Every row gives one point. Before rounding, the points of a table are all equally far from one centre. They may lie mostly on one side of it. Where is the centre, to within rounding?

Points:
[[-31  -6  24]
 [-36 -22  39]
 [-27 -29  47]
 [ 25 -27  33]
 [-15   0  20]
 [ -5 -60  55]
 [-47 -23  33]
 [-63 -42  27]]
Centre: [-12 -58  -9]

Points, 13 rows:
[[-93 -23 -17  15  25  -2  70 -11]
 [-57 -54 -25  -4  11  23  62 -12]
 [-69 -51 -18  15 -48  17  48   3]
 [-20  11 -12   1  13  54   0  18]
 [-58   0 -34 -36  19  20  45  -7]
 [-10 -22 -24 -46  37   5  26 -24]
 [-32 -12 -30 -30  12  -3   3 -52]
 [-42 -57 -47  25   2  25  52 -24]
 [-29 -53  -3 -31   0  -2  57 -46]
 [-70 -32 -52  18  26  19  42  25]
 [-30  -2 -51  -9  42  25  64  26]
 [-46   0 -65   2  57  -3  34  -9]
 [-41 -24 -50  28 -21  33  33 -38]]
Centre: [-13  -4  -4  25  -4 -34  37  11]

Points:
[[-28   5  35  75 -49  28 -11 -25  11   4  20]
 [ 33 -60 -12  44 -41  22   1   3  63   7  29]
 [ 28 -53   6  90 -29  53  -4  22   7  19 -36]
 [-14 -68  27  51 -55  28  -9 -17  14   7   8]
 [  0 -49  18  58 -21  37 -40 -26  49  26 -14]
 [ -4   4   9  84 -11  23   7 -26  45  -4  43]
 [-12 -56 -19  38 -45  41  12  -3  22  31 -17]
 [-11 -49  29  64 -18  21 -21 -41  51 -25 -23]
 [  3 -57  -2  53 -50  16   7  -4  72  -2 -13]
 [-30 -18  11  48 -54  49  22  -4  10  29 -32]
 [ -1 -39  23  36 -62  45 -25 -25  36  20 -11]
 [  0 -20  37  88 -35  60   7  10  37  25 -18]
 [ -6 -56  32  69 -38  33 -48  34  34   6   1]
 [ 41 -66  39  18 -52  21 -23  -6  35  22 -51]]
Centre: [ 24  -7  22  28  -4  -2   0  17  10  -5 -12]

Points (18 x 14):
[[ 20  31  32  11  52  48  16 -80  -1   6  26  16   4 -14]
 [ 17  46  -8   9  72  31 -22 -55 -18  17  26 -12  27 -27]
 [-26  53   0  -6  64  66 -15 -51  15 -13 -13 -19   3 -63]
 [ -1  22  32   8  47  43 -35 -27 -81 -26 -13 -32 -27 -30]
 [-17  17  45  32  77  21 -45 -59  10 -38 -25   1  56 -26]
 [ 43  -1  25 -23  82 -18 -52 -65 -16  -8   3  -9 -44 -64]
 [-49  -1  62  -3  43  13 -22 -85 -27 -35 -24 -33  19 -23]
 [ 28  43  27  -9  36   7 -22 -72 -14  -5   8  39  23 -34]
 [ -5  -2 -28 -13  42  40 -43 -71  -7 -57  43  12  -4 -30]
 [ 41  11   3 -15  12  -3 -81 -52 -37   0  -7 -20 -32   4]
 [ 45  48   1  -2  51  36 -26 -52   6 -25   5  -1  13 -78]
 [-44 -19   9 -11  75  -1 -48 -83  10 -37 -37 -27 -44 -12]
 [-25  30  37  10  26  65  40 -43 -20  -4  -1  17  -8 -49]
 [ 36   7  51   7   6  24  22 -64 -37  -6  -3  17   4 -21]
 [ 21  39  46  -7  60  16 -51 -45 -63  -2   9 -12  10 -27]
 [ 17  39  13  -6  43  25 -59 -29 -46 -27  14  31  16 -57]
 [ -3 -14  21  28  38  37 -44 -61 -28 -45 -12  36  19   1]
 [ 31  32  16   5  50  19 -72 -19 -55  26  -3  -8  -5 -16]]
Centre: [-11   4  35  15  28  -5 -23  -2  26 -21  18 -21 -24 -24]
